Every row gives one point. Examples show where two turns around zero, p and q, send a point. Write where each new point lands after one turn and then the other. Backwards means that the second turn is done in reverse. Each puzzle has new turns, and all numbers are rounded.
In the rows, 128 means zero.

Turn p:
[ 98 153] -> [124 167]
[163 126] -> [152 102]
[124  96] -> [103 108]
[174 129] -> [162  97]
[ 82 137] -> [101 166]
Turn q:
[118 106] -> [104 131]
[150 192] -> [196 126]
[135 103] -> [106 114]
[109 111] -> [106 141]
Where do these land?
q, then p: [101 136] -> [147 149]
q, then p backwards: [162 154] -> [170 134]
q, then p: [ 88 129] -> [147 163]
q, then p backwards: [160  93] -> [139  82]

Turn p:
[111  72 137 116] -> [101 111 153  83]
[171 110 172 161] -> [118 163 188 147]
[131 125 142 107] -> [135 142 129 108]
[ 94 166 103 127] -> [126 116  75 143]
[134 168  86 128] -> [160 109  96 159]
Turn q:
[174 166  98 170] -> [171 190 148 140]
[159 130 127 111] -> [146 133 134  98]
[ 86 117 171 103] -> [ 75  89 132 122]
[139 161 101 124] -> [133 169 116 119]
[135 123  80 151] -> [163 149 102 152]
[ 96  87 169 106] -> [ 97  66 130 125]
[107 112 149 132] -> [111 102 134 141]
Where do these land?
p, then q: [ 90 159 134 166] -> [120 147 102 180]
p, then q: [ 87  82 114 140] -> [104  79  95 136]
q, then p: [144 118 141  64] -> [153 114 118  67]
q, then p: [161 121 137 136] -> [142 153 149 121]
p, then q backwards: [159 160 114 134] -> [137 114 104 165]

Turn p:
[146 160 108 150 105 103] -> [140 155 136 156  93 107]
[136 179 156 164 144 130] -> [146 169 109 163 122 165]
[125  77 123 114 161 132] -> [143  91 119  98 164 117]
[ 93  72 138 110 124 160] -> [ 85  88 120 103 169 125]
[145 189 101 168 135 135] -> [150 166  90 155  80 132]
[102 110 119  51 119 125] -> [100 112 167  61 127 127]
[155  64 144  92 115 156] -> [115  49 152 119 145 136]
[137 152 144 162 142 103] -> [156 161 125 158 136 133]
[114 150 120 141 107 106] -> [118 161 136 140 117 110]
Turn q:
[102 112 222 145 166 156] -> [150 119 218 114  82 164]
[137 151 124  89 155 143] -> [135 160 133  92 129 102]
[143 134 116 108 113 118] -> [118 126 106 122 125 106]
[138 132 144 123  95 113] -> [110 112 119 142 102 113]
[101 129 101 179  87 150] -> [131 141  97 182 128 174]
[132 149  82 139 199 128] -> [157 162 144 117 200 115]
[128 123 104  67 147  94] -> [ 93 126 116  75 155  98]
[139  95 123 157 109 141] -> [151 100 109 145 123 153]
[133 127 136 144  80 109] -> [108 105 110 164 106 125]
Where do these land?
p, then q backwards: [130 132 132 112  94 169] -> [101 110 151 121  95 108]
q, then p backwards: [114 155 201 181 121 148] -> [190 169 151 122  78 100]
q, then p: [152 139 108 108 136 154] -> [153 133 145 117  94 123]
q, then p: [146  99 126 145 158  68] -> [157 107 126 112 195 123]
q, then p: [129 139  89 136 102 159] -> [139 135  98 131  83 112]
p, then q: [132 154 136 125 130  87] -> [134 138 146 146 105  95]
q, then p: [113 141  83  98 135 161] -> [140 148 118  93  79 140]
p, then q: [106  64 149 120 148  80] -> [136 107 190  86 157 101]

Turn p:
[102 158  93  77 134 220 120 116  92] -> [ 70 103 120 117  85 210  94 133  90]
[105 164  74 150 116 109 122 128 126] -> [ 95 112  85 144 124  96  96 140 141]
[171  90 140 117  91 116 122 108 125] -> [156 130 143 100  98 119 153  91 155]
[163 148 147 118 156 101 118 159 134] -> [177 139  97 119 152 135 138 147 122]
[147 107 147 163 146 124 130 143  99] -> [151 123 130 135 160 119 138  90 104]
[124  78 110 132 151  78 115  96 148] -> [145 130 162  87 134  66 107 135 134]
[147 120 112 200 131 104 126 163 184] -> [153  96 126 157 191  92 121 131 183]
[ 76 129 158  76 115 121 109 136 121] -> [136 167 148 152  78 137 118 160 101]
[106 144 171 145 127 124 129  95 143] -> [108 182 145 138 146 127 133 127 140]
[139 142 128 103 114 183 188 135 107] -> [ 90  99 123 130 113 178 181 125 109]
Turn q:
[104 107 113 143 154  85 147 157 115] -> [112 121 105 133 175 135 127 135  82]
[171 149  96 125 149 156 107 105  89] -> [153 146 134 127 125 139  75  79 155]
[178 121 146 143  89 125 168 124 158] -> [144 102 106 149  79  90 159 108 117]
[130 141 156 127  94 119  68 156 152] -> [ 96 139 142 102 101  80 112 169 140]
[ 98 185 135 115 113 136 125 167  84] -> [143 174 150 129 109 153  92 172  94]
[171 123 119  80 138  98 135 127 159] -> [153 138  73  95 130 100 146 116 142]
[114 100 164 132 146 174 128  88 169] -> [128 107 162 149 140 124 178 128 186]
[118 101  85 139  92  89 163 153 112] -> [116  87  89 118 121 151 120 129  68]
[129 115 148 171 157 156  83 117  86] -> [114 125 192 146 159 115  89 105 140]
[110 110 126 108 121 149 104 158 155] -> [125 108 124 116 133 122 122 176 155]
[ 90 153  76 156 176 169 154  90 124] -> [116 142 125 181 151 208 122 103 159]
[124 132 171  97 107  81 154  94 132] -> [136 150 133  92 113 118 192 116  98]
Where do these land?
q, then p backwards: [163 120 139 153 124  98  54  62 103] -> [130  80 116 169 112 137 120  36 108]
q, then p: [111 148 120  89 117 153 158 134 116] -> [137  99 111 130 126 173 146 111 143]
p, then q: [130 139 120 137  87  94 106 131 121] -> [ 90 128  98 119  98 125 127 110 126]
q, then p: [113 133 118 101 157 149 153 113 182] -> [105  80 130 127 162 136 146 159 157]
p, then q: [126 111 179 153 101 123  93  94 109] -> [110 181 147 132  90 126 153  94 146]
q, then p: [111 102 119 104 125 110 187 160 145] -> [129  58 117 117 131 124 146 112  96]
p, then q backwards: [208 182 176 172 169 135 104 137 156] -> [116 121  85  64 228 125 146 112 127]
p, then q backwards: [102 124 109  75 141 152 141 158 164] -> [ 76 120 132 123  87 164 132 162 129]
p, then q: [114 124  93 148 111 143 164 127 122] -> [103  97 137 124 152 148 154 136 110]
q, then p backwards: [140  96 107 118 123 149 143 159 113] -> [142 120  98 126 147 131 108 169 131]
q, then p backwards: [ 81 124 104 132 141 145 145 173 139] -> [109 169 121 119 155 149 134 169 155]
q, then p: [137 134 151 153 142  85  89  89  68] -> [109 215 125 105 117 135 119 129  93]
